Every row gives one point. The points of each table are mixes of a few directions, plus a little noise. Count the directions of each table, and those that both share. Where both have some left over, give the other angles between the two spaces (their principal angles), to ten degrees, smallest first.
In the rows, 128 means zero.

First (5 x 2)
[[124  78]
 [129 130]
 [130 149]
 [136 208]
 [123  75]]
Second (5 x 2)
[[128 131]
 [127 112]
 [135 208]
 [121  56]
 [128 133]]
Directions: first 1, second 1, shared 1

First (7 x 3)
[[151  81 172]
 [213 174 158]
 [138  96 153]
 [113 138 113]
 [ 69 122  93]
 [123 145 115]
 [ 88 142  93]]
Second (6 x 3)
[[138 140 127]
 [105  64 151]
 [101  81 139]
 [136 207  86]
 [161 179 120]
 [129  97 147]]
Directions: first 2, second 2, shared 2

First (6 x 6)
[[217 194  33 185  89  90]
 [ 91 119 139  92 142 139]
 [113  97 173 130 135 141]
 [118 141 111 110 132 126]
 [112  81 198 137 137 147]
 [117 137 116 112 131 127]]
Second (7 x 6)
[[180 126  93  82  92 112]
 [160 105  45 121 113 149]
 [125 141 160 120 127 113]
 [163 115  71 107 106 133]
 [ 56 148 224 175 174 127]
 [131 140 160 116 123 109]
 [ 82 125 142 173 163 150]]
Directions: first 2, second 2, shared 0; angles 50, 90

First (10 x 8)
[[105  61 138 160 147 132 149 125]
 [109  69 137 156 145 132 146 125]
 [166 242 110  73  96 121  95 133]
 [101  46 141 167 151 132 153 124]
 [124 117 129 134 131 128 132 128]
 [115  86 134 148 139 130 140 126]
 [130 134 128 125 126 127 126 129]
 [105  58 140 162 148 132 150 125]
 [168 249 109  70  94 121  92 132]
 [157 220 114  84 102 122 100 132]]
Second (7 x 8)
[[101  50 127 192 146 146 175 140]
 [132 116 116 145  65 129 178 135]
 [150 129 135 128 105 105  98 118]
 [ 88 124 124 119 193 164 158 139]
 [155 118 122 159  64 109 134 130]
 [125 177 147  34 146 113  84 102]
 [143 181 126 117 178 129  69 132]]
Directions: first 1, second 4, shared 1

First (8 x 11)
[[163 162 112 130 150 123 122 126 152 112 135]
 [148 168 119 120 136 137 117 125 109 108 135]
 [186 126 134 110 169 127 119 135  97 115  98]
 [ 73  92 143 161 100  98 187 139 107 119 125]
 [158 147 140 119 147 119  86 179 144 161 126]
 [194 106 145  93 173 139  87 143 107 152  93]
 [  7  75 111 175  51 125 202  61 188 121 156]
 [ 94 153 122 121 101 158 106 115 120 133 149]]
Second (11 x 11)
[[131  77 111 135 131 160  55 155 142  39 177]
 [128 137 145 123 126 114 151 120 125 151 122]
 [128  85  80 136 137 176  50 157 140  42 162]
 [123 168  97 128 131 130 161 114 120 180  78]
 [130 140 182 118 118  87 177 112 122 173 124]
 [128  99  87 138 136 167  66 150 137  64 151]
 [135 117 202 118 115  85 157 119 126 142 155]
 [118 159  56 135 139 161 124 128 125 144  79]
 [127 149 167 121 121  93 176 112 120 178 115]
 [135 107 202 120 118  87 143 125 129 124 169]
 [120 168  78 132 135 143 149 117 122 170  75]]
Directions: first 5, second 2, shared 0; angles 60, 90

First (8 x 12)
[[132 102 134 103 112 104 146 151 155 144 113  99]
 [ 96 174  68  65 106  86 128 114  46 123 165 124]
 [120 141 111  94  84  87 134 145 115 141 104 124]
 [139  60 157 127 182 148 152 134 183 131 165  70]
 [140 158 141 164  88 131 108 137 134 132  68 179]
 [147 143 157 191 117 159 105 127 151 124  80 179]
 [112 165 105 148 176 168 105  82  68  95 191 155]
 [139  82 152 133 158 142 143 135 172 133 139  94]]
Second (8 x 12)
[[212  79   7 108 123 168 139 121 139  69 183  47]
 [ 95 170 188 130 120 117 115 141 133 156 122 157]
 [110 110 170 160 142 124 133 133 128 141  83 147]
 [112 162 143 107 118 116 120 126 135 143 144 147]
 [ 94 139 149 151 134 120 125 140  63 130  99 132]
 [136 140 123  83 121 109 130  99 200 147 158 165]
 [ 86 118 142 153 147 104 136 120  60 132  79 153]
 [180 108 102 134 120 166 127 145 166 106 155  77]]
Directions: first 3, second 4, shared 1; angles 60, 80
